Rows are points. Each copy is the shape, with its points in the same order, turned, moved and blurred by noise. Some copies are also mirrored. Which?

Shape:
11,-46,-7
12,47,-4
-2,26,-17
-31,-19,19
30,54,-40
-10,-84,-30
99,-48,-22
Copy 1:
-3,-36,-15
15,23,31
17,-3,22
-12,-54,33
51,43,19
-4,-75,-41
-36,36,-90
Copy 1 is: mirrored
Copy 2, 7 rows:
-24,24,30
43,-37,25
32,-21,1
-36,-24,-7
70,-9,18
-52,61,-3
18,57,104
Copy 2 is: mirrored
Copy 3, 7 rows:
16,50,1
22,-43,10
22,-18,-9
-16,17,-24
57,-51,18
30,89,-18
43,61,86
Copy 3 is: mirrored

Shape, 11 rows:
-22,45,-82,14,-40,11
6,3,37,45,-5,-75
-5,-18,-67,21,-57,-18
-13,11,-20,-44,-34,-14
57,-64,-32,4,22,11
-3,-8,18,29,83,-17
51,14,11,16,0,-24
-68,24,57,-11,-17,67
2,12,-55,35,2,-22
-6,88,-59,-40,-69,80
-43,36,-1,64,4,-19
Copy 1 (11 x 6):
14,-47,-61,58,44,-36
63,-15,77,30,7,17
31,-9,-30,66,0,-56
58,-17,-40,-17,2,-33
-20,67,16,4,4,-43
-18,-14,81,-17,56,-8
22,18,15,10,19,26
-28,-105,1,-36,-35,1
13,-8,-1,47,45,-28
-10,-68,-134,13,16,5
6,-71,44,43,39,1
Copy 1 is: mirrored
Copy 2:
-44,21,-42,9,83,-26
19,-55,-14,3,-42,-42
-69,14,-15,-2,18,-45
-23,10,-5,-52,19,8
-47,47,-27,29,-60,27
16,-43,-52,34,-38,54
25,16,-23,12,-29,-18
13,-27,63,3,61,70
-25,-3,-55,24,13,-23
0,84,7,-17,128,6
4,-64,-25,37,40,-11
Copy 2 is: only turned
Copy 3, 11 rows:
-4,38,-91,2,10,-30
-39,15,58,-7,-33,-60
-35,4,-65,-44,9,-21
-36,-17,-40,33,-35,3
20,4,20,-32,4,60
20,48,62,36,17,-5
3,32,22,-14,-56,-6
51,-52,-23,97,-8,-51
-12,54,-22,-20,8,-23
45,5,-140,38,-67,-5
1,35,-2,19,15,-75
Copy 3 is: only turned
Copy 4:
-34,6,-28,45,72,-5
72,30,-31,-51,-6,-12
-28,36,-15,21,25,-54
-5,-37,9,6,24,-28
-13,13,-29,32,-85,-11
20,-12,-61,-38,-48,61
57,5,-27,22,-15,4
-19,-22,69,-33,29,75
-5,25,-59,15,18,-1
-26,-39,41,88,96,25
8,35,-33,-39,45,41
Copy 4 is: mirrored

Shape, 14 rows:
-48,-49,47,-6,-7,1,-50,-58,-8
-43,11,71,-5,26,13,47,49,11
-41,17,29,11,-18,-63,31,-7,48
-12,46,51,29,-11,101,-3,-28,-32
43,-29,-75,-9,58,31,19,-36,43
-5,-38,19,-61,-76,5,-66,-23,53
-14,-41,6,22,-3,-44,-24,31,28
46,9,-29,-33,-2,-7,-65,-76,45
-94,-48,2,44,106,-17,-43,37,-36
9,16,1,-60,-2,-1,-9,42,-22
-75,-28,1,-21,-36,-67,-34,33,16
-6,-10,-47,21,-45,-2,-10,2,-33
51,15,87,34,-38,-46,11,-33,-14
5,-27,6,50,-25,-25,-15,22,34
Copy 1:
51,1,-36,50,-9,-15,-61,-65,-12
-2,28,-14,10,-32,68,-41,31,56
53,6,35,17,-53,10,-8,40,14
-68,-18,-91,22,-35,10,7,-18,-4
-12,-105,41,-34,68,6,-5,-12,1
92,-32,-55,-53,-25,-49,-32,-39,8
75,19,36,-25,4,33,1,-29,2
38,-63,-12,-51,32,-72,-14,-15,-47
1,40,54,32,21,114,-76,-66,-49
-23,17,7,-66,-19,-8,-41,-13,38
89,22,35,-29,-58,23,-42,-39,3
6,-11,24,-25,-33,-3,39,-67,-1
21,64,-20,37,0,-53,37,22,23
62,5,6,-16,6,28,27,-13,5
Copy 1 is: only turned
Copy 2 (14 x 9):
-6,4,-5,45,-63,4,47,-17,53
20,64,1,-39,-48,31,-43,-35,27
-63,67,7,-35,-17,-15,8,-17,20
79,17,-43,24,-69,8,-15,31,-28
25,-53,71,-20,41,-30,8,-31,-32
20,33,12,40,23,-50,68,28,91
-34,43,25,18,38,38,9,-31,49
-20,-32,38,48,33,-77,19,29,19
-18,18,0,77,-36,70,-24,-145,-9
14,13,-25,-1,51,-12,-51,-26,58
-50,64,-26,13,19,8,37,-59,65
-8,-4,-45,7,52,34,38,-3,-12
-69,22,5,-5,-36,37,-26,78,42
-21,47,23,15,33,43,19,9,1
Copy 2 is: only turned
Copy 3, 14 rows:
-9,-51,-23,11,-54,-73,22,47,-54
45,-67,47,-15,-45,-32,18,-79,-26
12,-75,-15,15,-61,44,2,-27,-18
22,-14,53,0,-28,-77,-71,-34,-95
4,14,26,39,28,-38,-30,14,85
-65,-18,31,-48,-85,-11,8,69,-20
-33,-14,-16,-1,-44,0,43,-26,-6
-5,39,-14,15,-64,-18,-44,71,23
11,-43,-75,16,-20,-123,62,-83,13
36,-3,16,-90,-20,-14,-1,-15,1
-42,-72,-48,-48,-64,-4,40,-17,-3
-40,-3,-32,-35,24,-8,-20,-10,-26
43,10,7,27,-39,44,24,6,-100
-53,-9,-7,13,-33,16,29,-40,-23
Copy 3 is: only turned
Copy 4:
-15,18,29,-25,-1,25,-29,67,-82
11,-2,-68,-73,14,28,22,19,14
81,9,-25,2,9,5,12,17,-22
-81,74,-33,-27,-5,49,34,-18,-34
-56,-5,-37,81,83,-19,-34,41,8
1,-34,20,55,-52,70,-4,81,-54
21,-57,7,-4,10,-11,7,26,-34
-29,17,22,97,21,3,29,83,-47
-18,-42,35,-110,112,-13,-1,23,-33
-23,-14,8,-4,-6,21,33,58,53
66,-51,50,-20,2,36,1,36,-15
-23,-2,47,27,-5,3,-8,-19,7
14,49,-29,-9,-68,-58,38,30,-42
12,-44,-8,13,-1,-17,18,-12,-47
Copy 4 is: only turned
